Rows are points. A path goes straight from each point to the next, and from the last back to the first. The post is the endless flat space through its rows: a point in 2 columns, a line in 3, a plane in 4, and so on, so that a path can go around it. Count how often the path circles the post. Going back the other way cancels.

Post (2 x 3):
[[  9   6 -12]
 [ -8 -43   9]]
Path:
[[  8  35  15]
 [-32 -30  -7]
 [-32 -32  -3]
 [  8  19   6]
 [ 25 -31  39]
 [  9 -17  -6]
 [ 14 -24 -17]
 [ 34  21  -2]
 [  8  13  23]
 [-23 -16  23]
 [-27 -35 -15]
 [-14 -59  -2]
 [ 10 -17  -5]
 [-10 -71  36]
 [ -7  -9  26]
 [-31 -44  13]
 [  1  18 -48]
 [ -1 -35 -19]
 [-25  -6 -38]
 [-32 -31  15]
 [  1  -9  33]
 [-37 -39  20]
 [-28 -22 -33]
 [  9 -28 -43]
 [ 11 -73  14]
 [ 30  44 -10]]
Times around: 2

Post (5 x 6):
[[ 12  21   5  -4  39  31]
 [ 23  -1   0 -32 -14 -22]
 [-26  16  23  32  36  20]
 [ 22 -11 -32 -22 -34 -19]
 [ -8  18  20  41 -12 -28]]
Path:
[[ 15  22 -48  44 -13  -7]
 [  9   7  15  45 -21 -70]
 [ 20   8  -3  31  20  29]
 [-15 -10  15 -10  -1  14]
 [-24  54  22  52  -7 -15]
 [-16  17 -36  40  15   9]
 [ 25  30  26  57 -23 -55]
 [ -7  29  80  54  39 -13]
 [ 14  20  15  43 -18   9]
 [-21   3 -22 -10  35  55]
 [-24  16  35 -12  33  -7]
 [-10   0  16  15  19 -17]
 [ 23  15 -40  13  -4 -13]
 [-12  29  29  -5  11 -27]
 [-11  25  57 -43  45  27]
 [ 32 -11  12 -28  11  36]
 [ 25 -29 -14 -23 -33 -29]
 [ 33  -3 -48  -6 -25 -38]
 [-22  35  21  35   3 -33]
 [-30  21  15  13   2   0]
 [-12   4 -19 -15  35  58]
 [-18  15  -4 -38  29  25]
 [ 11  36   6   2  57  35]
 [  6   5  -5  15  22  13]
 [ 11 -11 -10 -15  12  20]
 [-11  26  31  15  19  31]
 [-14  55  -5  34  20  35]]
Times around: 2

Post:
[[ 36 -22  -4   6  12 -10  -7  12]
 [-55 -35  11 -10 -19  23  -9  -5]
 [ 19 -29  -1  18  -3  33  33 -17]
 [  2  34  34 -15 -15  -6  -9 -13]
 [ 19  12  32  18 -12  35  22   0]
 [ -9 -21 -10  39   3  21  -4  -1]
 [ 24  24  -4 -48 -34 -14 -26  14]]
Path, 29 rows:
[[ 13  50  51  -2 -21  36   5  -4]
 [ 25  34  25  13 -36   6 -41  -5]
 [ 58  -7  14   6 -32   7 -16  53]
 [ 24  28  31  -5  18 -41  16 -28]
 [ 32  13  40  -7   6  36  59  27]
 [ 31 -21  -3  23  12  32  21  10]
 [-20 -10   0  26  29  -9  20   7]
 [ -6  20  49  48   4 -17   8   7]
 [ -2 -14  36   9  -2 -16 -24 -10]
 [ -3  34  39   2  -8  -1 -15 -78]
 [-28  66  59   5  11  13  -2 -36]
 [ 92 -61 -65  26  35  30  67   8]
 [ -8 -16  28 -31  -7 -36 -23  27]
 [  4 -30 -15  15 -37  28 -17  39]
 [-15  -5   8  20 -23  40  -6 -43]
 [ 22 -28   9  -4   8   5 -16  16]
 [ -3  38 -10  -2 -18  20   9 -24]
 [ -5  15  41  26  -5   9   0  32]
 [ 14   9  39  12 -30   1   4   3]
 [-44   9  66   2   0 -31 -65 -33]
 [ 49  29  19 -26  -2  12 -19 -11]
 [-12  58  25  20  -4  27 -28 -45]
 [ 40  -1  11  21  -8  12   8 -37]
 [ -9  16 -20  32 -27   2 -36  24]
 [ 25  20 -16  40 -28 -12 -23 -22]
 [ -4 -40 -11  42   8  29 -28 -20]
 [-29 -13 -16  -8  -9  33 -27  -5]
 [-32 -12  -9  25  18  16 -24  48]
 [ -2 -57  23 -44  20 -15  -7  40]]
Times around: 2
